Rows are points. To make a cloud, some directions were put in groups of two or more. Within a group, all points are equally far from the middle, so they leave a hole (a ring in 2 directions, a hollow ball in 3). The other directions are filled evenly. Then the cloud was stretched, turned, moved and blurred a little. Count the holes, and give their numbers of directions, smallest first.

Cloud, 14 rows:
-9 -21

-38 -12

21 0

-22 -33

-20 57

40 10

23 11

-33 59

-43 30

-52 -4

33 1

-40 22

-24 29

15 -15
Holes: 0

Cloud (22 x 3):
31 -4 25

-47 -1 -50

7 -27 -41

-44 5 -6

-1 -22 28

29 29 -21

31 -1 -13

-45 2 -28

29 -5 -23

-21 -16 28

-49 10 -44

-6 56 -19

-26 -18 -3

31 39 32

-6 -24 8

26 46 28

26 24 -60

8 -28 -60

-3 -30 -51

-44 25 26

-8 -29 -42

-11 57 -10
Holes: 1 (2)

Cloud (29 x 4):
-37 -5 26 41

-36 3 -35 19

34 10 57 -19

-38 10 9 51

17 -40 37 2

29 -36 53 -17

20 22 68 -16

-35 -12 27 52

-27 -14 -25 -19

-32 31 13 -4

39 13 -11 -14

-24 -42 52 -5

14 53 -16 -34

-39 -1 40 22

38 6 -23 15

40 24 -17 23

23 43 7 27

42 -2 44 30

-35 5 -30 49

41 13 27 45

37 -24 45 31

8 37 39 -18

38 -19 52 -14

40 -3 58 -6

9 47 7 -30

-29 -22 15 24

-1 -29 -6 17

-30 -20 4 -14

40 23 -14 29
Holes: 1 (2)

Cloud:
9 8 -25 -9 -2 65

-15 -3 6 -24 -1 15

22 20 62 -47 -10 1

24 -56 72 35 -7 22

20 1 40 -7 17 -47

-18 50 52 1 27 -22

40 -19 -6 -17 -8 31

-26 -19 53 -18 -29 -11

43 43 52 -10 36 -12

23 -26 -49 -58 16 -9

-31 -17 -30 42 14 -28

11 4 -17 17 4 27

25 -15 -20 54 -12 6

-32 -13 21 -26 69 -47

-19 9 -8 -27 24 -27

-53 4 30 -24 29 -3

-21 50 44 9 48 10

26 21 -36 -31 21 29

9 44 -13 -22 -19 13

15 13 -26 -11 29 30

-15 17 56 -13 7 45

13 -60 43 -44 8 5

-6 17 -23 -50 1 21

-27 6 53 -58 -19 17

20 13 -9 21 14 6

-44 -14 21 -55 -26 36

-4 -34 51 -43 -7 -27

-32 -33 -8 -28 -7 -66

-27 -6 11 -43 10 45

37 -19 -35 -19 21 20

14 -38 -2 -65 0 20

37 -25 6 40 -45 30

-35 -57 17 -29 -9 -42

-39 34 -33 -21 39 16

-53 32 2 29 -21 -18

-30 18 46 -39 55 38

36 29 -15 -7 -30 -43

42 6 54 22 38 25

15 -9 11 50 58 -35

8 10 48 -26 24 -51

-12 56 -3 39 -3 -5

35 -13 -35 -17 3 7

2 -58 17 22 -8 8

12 20 0 27 74 -5

-14 6 -6 -47 -48 14

-38 37 4 -43 36 18

64 -16 -7 -1 21 36

1 -35 23 -11 19 -21

-11 13 -19 20 -16 -7

12 41 -18 -1 9 40

-21 -43 30 -36 -12 -27
Holes: 0

Cloud (77 x 8):
-41 -17 -1 8 29 -62 34 -2

-35 25 -36 -40 10 -14 12 24

42 23 18 39 48 0 33 -27

-7 7 -43 -26 31 -38 30 43

37 45 10 48 40 -22 9 -22

42 18 -16 28 -32 4 28 22

20 -41 -48 -25 -1 -21 -29 -9

0 28 -25 28 -4 -48 3 -37

-17 19 62 -18 47 -6 48 -1

-33 -20 44 8 43 24 12 -21

24 46 12 9 46 17 20 38

8 38 -5 -51 -10 -34 45 13

-45 -13 -19 33 2 -35 24 -16

63 32 -29 42 7 -24 -5 9

-1 -3 26 64 26 -56 -29 4

48 -20 -33 -40 15 -10 17 -40

13 3 4 58 -5 9 25 -7

35 37 36 8 -15 -44 -5 8

-33 -19 13 -6 14 36 28 21

6 41 -49 -11 1 -42 -29 -31

-13 8 32 -60 35 34 52 -17

-6 17 -38 21 -22 -17 -14 46

-15 -42 51 -3 31 -1 47 19

-18 3 -69 -2 7 -2 -26 1

46 35 26 47 51 6 -13 34

56 18 4 20 -4 14 16 -21

68 13 40 14 45 -47 5 17

43 28 -19 15 -11 -14 -24 -34

24 -20 6 26 22 31 51 -23

20 -68 23 4 33 -23 -12 15

40 34 40 15 21 20 30 -31

9 -13 -3 -70 24 -16 38 -12

40 -2 -46 -1 1 28 -2 -17

-30 -7 10 13 35 53 20 -37

-36 -41 19 -33 47 -13 15 -13

-33 73 9 30 15 -24 26 -6

2 15 31 46 29 -35 -21 -35

-9 50 37 65 14 -26 25 12

6 40 3 -56 5 6 -26 -7

-25 36 -54 -4 -17 0 1 -18

8 6 33 -21 21 55 31 -16

21 -4 9 -7 35 -78 32 12

-20 -12 53 -8 33 -16 20 -59

-25 -41 -20 -24 75 -9 -11 -11

34 5 -6 -7 46 -66 21 -6

-16 -23 23 -40 53 -37 -15 -31

44 -3 -26 34 26 -5 -10 -45

-18 -5 -9 47 25 13 10 49

-15 22 -32 12 47 -53 32 42

-15 -48 -29 18 -5 -20 9 26

-21 -36 -31 -21 68 -7 14 -34

29 -61 -28 18 30 -31 9 35

17 40 -4 -66 19 -12 27 -13

59 28 12 -15 -3 -41 -16 9

28 -31 -11 -62 41 3 22 -31

18 36 -28 12 59 25 40 -20

-57 -13 27 -35 43 -2 17 -7

51 -7 -20 18 37 -32 33 -25

-24 -25 -1 35 45 20 6 -24

10 -36 -44 -38 15 -34 8 8

2 29 25 24 8 -32 -12 -54

0 -13 61 -9 33 -3 -32 -5

38 -13 -2 -39 -19 12 57 2

35 29 -32 -4 -5 39 32 -30

-20 -37 41 -20 57 -5 -33 -11

-25 -40 -9 -26 15 -51 -12 18

37 48 -42 -18 37 -13 20 11

3 26 -33 -65 36 13 29 -4

-25 22 -9 61 28 -9 -15 4

3 83 4 -10 0 -4 33 -6

4 34 32 -17 -12 15 -17 -24

48 31 6 -5 -31 -45 13 22

8 10 44 28 52 5 -11 -52

-60 -19 9 9 45 -13 50 3

-8 -44 -2 -25 46 32 -9 9

-5 65 -42 21 1 -16 41 -3

16 38 58 31 -1 -7 24 -13
Holes: 1 (6)

Cloud:
-59 -24 53 49 -51 41 28 13 -37

28 18 -39 -42 0 -9 -40 7 -43

-56 17 3 -41 9 -46 -5 29 -21

-57 6 10 3 13 -10 10 -14 -14

-21 -1 16 54 -7 34 -14 -33 15

-45 -15 36 -40 -12 -36 -10 -2 -66

-7 -20 0 -11 41 23 -53 12 -41

28 -9 15 -8 6 7 26 9 11

4 65 9 -4 -24 32 -23 -3 -79

-30 8 -24 39 33 37 -22 -21 7

2 -24 35 -25 57 -43 -31 11 -10

-38 53 4 -4 -5 8 -44 8 -80

-22 29 -29 -15 19 30 -1 20 -19

1 -10 -16 -29 55 30 -31 24 -62

-9 12 -10 -1 72 -28 -24 -8 -15

47 19 -5 22 -28 12 -27 53 -52

-8 -36 19 5 14 -9 10 6 -28

-30 12 -11 32 44 -12 -45 -3 -43

-65 11 -21 42 -55 36 -8 -10 -33

-28 48 -8 6 38 49 -27 -3 -76

28 -6 10 -36 -3 -6 -12 -14 -69

4 -15 17 41 -42 39 72 -34 -19

58 -22 3 -43 32 -26 6 -15 -46

21 -67 24 -30 -19 -5 -23 10 8

-36 0 52 -15 16 -29 -21 -15 -42

-31 21 36 -39 12 23 -7 32 -24

0 -3 40 -9 -16 47 -2 -25 -41

29 -21 -28 -17 4 -25 23 36 31

28 -12 2 53 -14 17 -41 -6 -40

-43 -8 -51 4 35 9 -26 -56 2

50 3 -15 45 -19 3 -30 16 -33

-46 33 -16 27 -5 54 -43 0 -17

-1 -56 -30 -13 16 -47 -39 -7 -4

-23 48 -8 10 -43 -22 -17 -34 1

-50 47 -38 -30 9 -15 -3 -5 -2

-12 46 -21 33 -43 43 1 4 14

-12 -9 15 -46 -23 -48 13 -16 26

9 6 62 -2 -38 13 -3 0 -64

16 1 -35 31 5 34 -2 44 -49

30 15 35 28 9 53 -25 -11 -15

27 -47 8 -28 8 38 -12 -41 -27

-47 -13 19 51 -9 52 22 -27 -14

-36 25 34 -45 26 38 -36 -16 0

-13 14 -72 -45 13 -36 -30 12 -12

-14 35 -11 13 21 11 63 23 -23

18 44 -10 24 30 -22 -12 21 -10

17 9 -8 -5 1 39 -13 -14 22

-36 -21 15 -27 38 -33 -44 26 -60

-34 -4 24 33 -16 37 23 -19 6

9 67 27 19 11 -10 13 -44 -38

22 18 18 24 11 31 -8 -7 19

9 -7 -46 35 -38 -18 8 -21 -35

-8 -31 38 -2 66 -20 -13 -5 -34

-1 -8 -54 21 -31 -36 1 -4 21

52 -20 -17 -27 4 40 33 36 -29

7 -5 -7 1 -17 28 -50 18 2

-44 28 -22 -11 22 -32 -50 -25 -28

58 -59 -21 -17 1 11 -19 0 -38

-25 -53 -19 -26 54 -2 -44 -16 -16

-53 -32 19 -26 -19 19 -39 39 -43

-22 18 5 37 3 45 -74 60 -38

57 -34 -31 11 -5 10 -33 20 -9

-43 -51 -9 27 14 50 8 -14 -21

-36 62 4 -17 7 28 -17 -21 15

-4 44 14 -24 -24 -46 23 -8 -3

-26 90 31 -35 16 -21 -41 -12 -20

-32 23 20 -34 15 -35 8 25 -17

18 17 -22 4 -39 22 -14 13 -61

-50 -49 -33 -6 18 18 -35 -35 -15

-44 59 33 12 29 -9 8 -26 -10

-15 43 -1 -38 -10 -13 -20 34 -62

-37 2 23 -9 11 -41 -29 -7 -9

0 18 3 33 13 61 16 38 32

-9 42 -34 6 -19 -19 1 49 5

36 10 4 -31 -33 -24 -12 16 -69

-25 -23 -19 52 -10 15 0 -8 -5

63 8 -21 19 14 4 -29 -23 -14

11 47 -32 -48 -16 -2 6 -5 1

-56 26 13 -3 -9 7 -56 -18 -21

3 20 -9 46 -58 -37 30 -18 -41

-6 -33 -33 -19 25 52 -4 55 -48

-41 40 25 12 31 16 -25 -37 -26

15 62 18 10 -4 -28 3 43 -79

-30 16 -3 -28 -42 -36 6 -3 -18

-20 64 -36 -22 9 -29 -26 12 -13

-2 8 -16 24 62 26 -64 31 -24

-23 2 13 31 18 24 52 -6 -5

-28 -24 67 31 -16 35 27 12 -6

-39 -7 59 12 7 54 26 11 -28

-32 34 -49 26 -30 -2 19 -13 -32

-49 1 -23 17 11 -2 -35 9 -61

10 31 3 3 -33 32 -37 -29 -4

31 -52 3 -34 -33 3 6 7 10

27 -28 -12 26 8 41 -24 15 -67

24 -3 40 30 10 43 -24 -28 7

-39 15 44 6 -40 -39 4 -51 -47
Holes: 0

Cloud:
-45 -32 16 -35 57 -10 35 -42 14

8 57 4 -4 20 27 8 50 10

13 -22 25 37 -46 15 36 6 21

-19 1 -29 28 28 -48 32 7 -22

-60 -25 -40 -5 -11 0 16 -19 16

-23 58 -39 5 -26 24 9 -6 -36

8 41 38 3 -17 1 -6 4 37

13 33 39 -30 11 41 24 20 22

0 16 -28 7 -46 -27 -41 -20 -48

11 -45 -29 34 27 29 -21 -27 -1

-8 27 -8 -4 45 41 4 -45 -10

42 29 4 1 -29 33 49 50 -23

-5 -68 17 -37 4 17 23 -17 29

-43 -35 -34 -24 30 7 -1 0 41

-25 -7 40 -27 -33 56 -35 -17 -29

-53 18 -20 3 -5 40 41 -57 11

-61 4 -30 24 -22 44 -20 47 -6

10 5 -22 38 47 28 26 -10 -16

41 -21 -14 22 -1 39 -2 -8 -21

-26 -16 32 -37 50 41 62 -4 12

-13 -12 42 -47 31 29 23 -19 -23

-49 -23 54 -7 8 44 -17 -16 -16

-21 -27 -28 -7 0 71 -17 24 34

27 -36 28 13 55 -22 38 -18 5

-75 26 -1 -14 -4 15 50 31 -2

-8 3 5 38 8 -37 0 3 22

-23 5 -27 -30 -47 23 14 -5 45

-25 -67 19 -2 -18 -20 -14 -12 -29

-39 12 16 -56 13 -32 -38 37 8

-13 -65 51 1 20 26 -25 -9 2

-36 -17 42 -28 5 -15 44 -61 19

-37 26 -11 -37 39 34 -18 23 -12

-48 -40 19 -30 47 -3 31 23 -25

-36 27 -9 -23 36 32 -38 -11 -34

-21 -19 36 17 -11 35 42 42 3

-4 28 -41 -44 1 50 23 25 -35

-13 -75 -7 -12 13 23 45 -46 -16

-31 -17 -14 29 10 61 -17 23 47

-49 8 -32 2 -2 57 62 11 37

25 10 -32 -47 1 6 5 17 -34

11 30 38 14 -41 -14 -30 17 1

16 -63 8 -8 0 -11 68 17 37

-34 -41 43 -12 -28 -7 -21 10 60

-35 -2 -15 -42 -37 -13 19 -29 -47

-16 -19 -5 42 15 -32 -14 -9 35

2 -20 -43 18 -20 -28 -38 13 -32

-51 -16 -37 7 -56 14 17 25 -9

-54 -16 -25 -24 26 -7 41 -7 48

66 -9 2 -32 12 10 27 16 20

-55 -38 -39 11 -16 -8 -10 -12 1

4 -24 -7 9 -53 -27 -25 51 -8

-41 -15 -36 -31 14 2 14 -16 50

-4 63 -11 3 7 29 -13 38 7

-30 34 -4 -28 41 45 48 8 -1

-56 10 19 1 -19 29 -18 80 35

-39 -8 18 55 -5 -18 6 -10 -9

-34 -59 41 -33 4 -4 -38 -4 -9

-22 -37 -40 4 4 30 -36 41 -25

-1 -11 -36 45 -41 16 49 0 8

-6 -3 29 -51 16 27 33 -16 -57

28 18 -19 3 68 14 62 25 8

-45 -30 -45 -6 41 32 42 22 -30

-26 57 12 24 -5 4 -37 6 -44

-35 -26 43 -14 -1 42 -4 37 -13

-13 -56 31 -17 18 31 40 9 -18

9 39 -46 30 -37 18 38 17 -28

-21 13 -12 -14 -47 65 -16 -17 30

-49 -59 31 15 28 -29 -6 -41 9

4 -6 16 26 -46 -1 50 44 -5

30 29 8 -14 -41 52 22 -9 15

10 19 15 32 38 24 -36 -19 -8

39 -6 -7 -50 18 33 59 -20 0

-35 -21 46 -16 -11 53 33 -31 -31

19 0 -1 -24 4 60 39 -61 -22

14 -14 47 -37 12 44 -3 -51 -7

10 15 30 -32 45 10 48 -12 -46

-28 -40 27 -37 52 19 47 13 19

-27 -38 -25 -32 -34 8 -24 16 43

16 -8 8 -11 -9 -38 31 -51 -63

-49 21 -45 -27 -52 29 34 37 5

26 8 42 34 -25 21 13 -15 -17

19 -53 8 6 -8 58 17 15 19

-22 -61 -33 -4 26 27 1 -26 28

-51 -13 -24 55 -8 7 27 -20 -2

-62 6 -23 4 -40 53 -25 -14 -13

-35 -50 34 -12 -8 -13 51 -20 25

28 -10 36 36 -27 33 -20 -14 -33

6 -8 -11 23 65 4 42 14 -22

-11 -8 35 -58 31 9 10 -2 -23

-32 -45 -16 -41 -18 -1 26 2 -16

4 22 17 -29 -51 11 26 -8 19

-34 4 -10 -8 -35 65 10 -46 -16

-11 -34 -4 49 -46 52 -5 -31 11

56 -13 33 -9 32 8 14 13 18

-12 -27 2 13 -56 61 6 19 39

-41 55 20 -12 -17 -11 -10 13 -23

-33 56 2 -12 -7 -22 9 20 -10

13 -60 23 17 -7 -26 10 -29 -10

-68 -27 -20 12 5 -1 15 -49 26

-59 -2 -27 13 -6 20 48 25 45

-27 23 -42 48 -27 -2 -4 41 -13

-37 9 15 -26 41 44 -19 -7 12

-43 -6 45 -24 26 40 33 -31 -38

-86 17 1 -10 -11 -12 -34 -11 -13

15 43 36 -15 -37 4 -6 31 37

-28 -30 46 -16 8 50 25 9 2

-7 34 18 -30 1 -30 43 13 17

-41 -1 -13 -13 -53 17 -33 -52 2
Holes: 3 (2, 2, 2)
